Every row gives one point. Each copy is the shape, with its points in the same order, turned, moved and blurred by noise. Some copies are also mirrored. Which?

Shape:
[[ 3.9  2.2 -1.6]
 [ 2.4  1.6 -0.4]
 [ 1.0 -0.8 -2.0]
 [-5.7 -4.2  1.2]
 [ 5.0 -1.0  0.2]
 [-1.3  0.5 -4.4]
 [-0.3  2.9  0.0]
 [-3.6 -9.2 -3.5]
 [ 4.8  4.7  1.0]]
Copy 1:
[[-2.2 -4.8 -1.6]
 [-1.4 -3.6 -1.0]
 [-3.0 -1.9  0.8]
 [ 0.2  5.3  2.8]
 [-1.0 -5.3  2.2]
 [-3.7  1.0 -1.9]
 [ 0.6 -1.6 -2.5]
 [-5.8  5.0  6.8]
 [ 0.9 -7.2 -3.0]]
Copy 1 is: only turned
Copy 2, 9 rows:
[[ 1.4 -6.3 -2.5]
 [ 1.4 -3.9 -2.0]
 [-1.4 -3.5 -0.1]
 [-3.7  3.6  2.0]
 [ 2.4 -5.9  1.3]
 [-4.0 -3.6 -2.6]
 [ 1.0 -1.8 -3.4]
 [-7.8 -0.7  6.2]
 [ 4.7 -5.6 -4.1]]
Copy 2 is: only turned
Copy 3 (9 x 3):
[[ 2.6 -0.9 -3.8]
 [ 2.0  0.7 -3.6]
 [-0.7  0.8 -2.1]
 [-3.2  7.0  1.9]
 [ 1.0  1.2 -7.4]
 [-0.6 -1.0  0.7]
 [ 2.8  0.9 -0.3]
 [-9.0  5.4 -0.7]
 [ 5.6 -1.2 -5.0]]
Copy 3 is: mirrored
Copy 4 (9 x 3):
[[ 3.4  2.2  3.0]
 [ 1.9  1.4  2.3]
 [ 2.1 -0.2  0.1]
 [-3.5 -5.3 -2.9]
 [ 1.7  4.3  0.3]
 [ 4.2 -3.8  1.2]
 [ 0.1 -0.9  3.9]
 [ 1.4 -4.4 -8.6]
 [ 1.3  3.4  6.5]]
Copy 4 is: mirrored

Shape, 7 rows:
[[  2.5  -1.0  -0.3   5.5]
 [ -2.2  -2.7  -5.0  -2.9]
 [  1.0  -1.8 -10.5   2.1]
 [ -3.4   0.0   0.2   1.3]
 [ -0.9   4.1  -2.7  -3.8]
 [ -2.3   7.0   1.5  -1.0]
 [ -1.0  -1.8  -0.8  -0.6]]
Copy 1 (7 x 4):
[[-2.8 -3.2  4.8  0.9]
 [-3.4  6.2  0.0  2.3]
 [-3.8  5.9  7.4  5.8]
 [ 0.0  1.7  0.9 -2.3]
 [ 2.9  3.7 -1.7  3.8]
 [ 6.3  0.2 -1.8  0.4]
 [-2.5  1.8 -0.5  0.5]]
Copy 1 is: only turned
Copy 2, 7 rows:
[[-4.8  1.2  2.0 -1.7]
 [ 1.5  4.7 -5.5  1.4]
 [-4.2  9.6 -4.0  0.0]
 [-0.2 -1.3 -3.0 -2.3]
 [ 5.1  3.7 -2.0 -3.8]
 [ 4.4 -0.7 -0.4 -7.9]
 [ 0.4  1.0 -2.2  0.1]]
Copy 2 is: only turned

Shape, 9 rows:
[[-3.6  2.7  5.8  1.1]
 [ 2.5  4.3  3.7 -1.3]
 [ 5.1 -6.7 -0.6 -0.2]
 [ 2.9 -5.1 -4.1 -1.3]
 [-4.6  2.8  4.6 -1.1]
 [-1.3  3.2  3.9  2.8]
 [-0.1 -1.4 -1.9 -1.2]
 [ 1.7 -4.2 -5.4  2.1]
 [-3.3  2.5  3.4 -0.3]]
Copy 1 (9 x 4):
[[-3.4  0.5  8.0  1.1]
 [ 1.2  2.9  5.2 -2.9]
 [-1.4  4.0 -5.5  0.6]
 [-1.7  0.0 -6.4 -1.3]
 [-4.9 -0.5  7.6 -0.9]
 [-0.4  0.0  6.6  1.9]
 [-2.4 -1.5 -1.2 -1.8]
 [-0.4 -2.5 -5.5  1.1]
 [-3.7 -0.6  6.0 -0.6]]
Copy 1 is: mirrored
Copy 2:
[[-0.7  2.3 -5.7  0.9]
 [ 4.1  3.0 -2.7 -3.1]
 [ 6.9 -7.0  1.6  0.7]
 [ 3.5 -6.6  4.7 -0.8]
 [-2.1  1.7 -5.6 -1.7]
 [ 1.1  3.2 -3.6  1.6]
 [ 1.1 -2.7  1.9 -1.2]
 [ 2.4 -4.4  6.3  2.0]
 [-0.9  1.2 -3.6 -0.8]]
Copy 2 is: mirrored
Copy 3:
[[ 0.7 -7.1 -5.8  2.1]
 [ 2.9 -6.3  0.8  3.7]
 [ 7.1  3.4 -0.3 -2.5]
 [ 2.6  4.6  1.5 -1.7]
 [-1.4 -7.2 -4.5  0.3]
 [ 1.8 -5.0 -3.8  4.5]
 [ 0.8  0.6 -0.5 -0.2]
 [ 1.9  6.3 -1.1  0.6]
 [-0.3 -5.9 -3.4  1.2]]
Copy 3 is: only turned
Copy 4:
[[ 5.5  5.4 -0.7 -2.5]
 [ 3.3 -0.2  1.5 -6.3]
 [ 1.2 -6.1  2.4  4.4]
 [-2.6 -3.2  5.3  3.9]
 [ 4.4  5.8  2.1 -3.2]
 [ 2.7  3.5 -2.0 -3.6]
 [-1.2  0.3  4.3  0.5]
 [-4.1 -1.7  2.6  4.2]
 [ 3.4  5.1  1.2 -2.3]]
Copy 4 is: only turned

Shape, 11 rows:
[[-0.7 -2.5 -1.9  1.7 -2.0 -1.0]
 [-0.9  4.0 -0.4 -5.8  0.1  7.2]
 [-3.5  4.7 -0.1  1.1  3.7 -0.3]
 [ 2.6 -3.1  6.0 -3.0 -2.7 -8.0]
 [ 0.5 -2.4  5.0 -5.5 -5.0  3.7]
 [-3.0  4.2 -4.2  0.4 -2.2 -2.1]
 [ 6.2  5.2 -6.7 -2.2 -0.9 -0.5]
 [ 2.3  7.1 -1.6  1.1  4.3 -1.3]
 [-1.1 -2.3 -0.3 -0.9  3.4 -0.6]
 [-1.3  3.6  1.2  4.1 -3.3 -5.3]
 [ 3.5 -1.4 -1.4 -1.2 -2.6  0.8]]
Copy 1, 11 rows:
[[ 2.0 -0.4 -0.4 -2.8 -2.3  0.3]
 [-1.5 -0.6 -3.2  8.8 -1.8  4.4]
 [ 2.6  4.4 -2.7  2.9  2.7 -1.2]
 [-3.6  1.4  2.8 -8.0  4.1  6.1]
 [-4.6 -1.4 -3.0 -0.3 -3.0  8.7]
 [ 4.3  4.5  2.3  1.9 -2.1  0.5]
 [-1.8 -0.2  7.3  5.3 -1.6 -2.2]
 [-0.7  3.7  1.8  4.9  3.4 -4.4]
 [ 1.7 -2.1 -1.9 -0.2  2.6  0.5]
 [ 0.7  7.6  1.4 -3.4 -0.7 -0.5]
 [-2.2 -2.0  2.1 -0.5 -3.0  1.3]]
Copy 1 is: only turned
Copy 2, 11 rows:
[[ 2.4  0.5 -2.5  2.4  2.2  0.5]
 [-1.0  4.8  2.4 -8.0 -2.9  2.3]
 [ 1.9 -0.7  2.5  0.6 -4.1  6.9]
 [-7.3 -2.6  1.1  6.9  2.0 -3.3]
 [-3.3  0.1  1.2 -5.0 -0.2 -5.4]
 [ 2.7  3.8 -2.6  2.8 -4.5  2.7]
 [ 0.9 12.0  2.2  2.5  0.0  2.8]
 [ 1.1  4.4  5.2  3.4 -2.4  6.8]
 [-0.5 -0.6  0.0 -0.5  2.9  4.7]
 [ 2.5 -0.5  1.3  7.3 -4.0 -0.1]
 [-0.3  4.1  0.7  0.8  2.8 -1.0]]
Copy 2 is: only turned
Copy 3, 11 rows:
[[ 2.7 -4.1 -1.7  1.7  0.2  0.9]
 [-2.6 -0.6  2.4 -4.5  5.6 -5.0]
 [ 0.2  1.7 -5.7 -0.2  0.3 -4.9]
 [ 7.0 -0.7 -1.5 -5.6 -5.2  6.5]
 [ 3.7 -1.0  3.4 -5.8  5.1  3.6]
 [ 4.1 -2.8 -2.3  1.0 -1.0 -6.0]
 [-1.7 -3.6  4.8  1.1 -5.8 -6.2]
 [-2.2  2.5 -1.8  0.3 -4.8 -5.4]
 [-0.6 -2.9 -5.0 -1.7  0.1  1.0]
 [ 7.4  1.6 -3.6  2.3 -3.3 -1.5]
 [ 0.8 -3.5  2.8 -0.1 -0.6  1.7]]
Copy 3 is: only turned
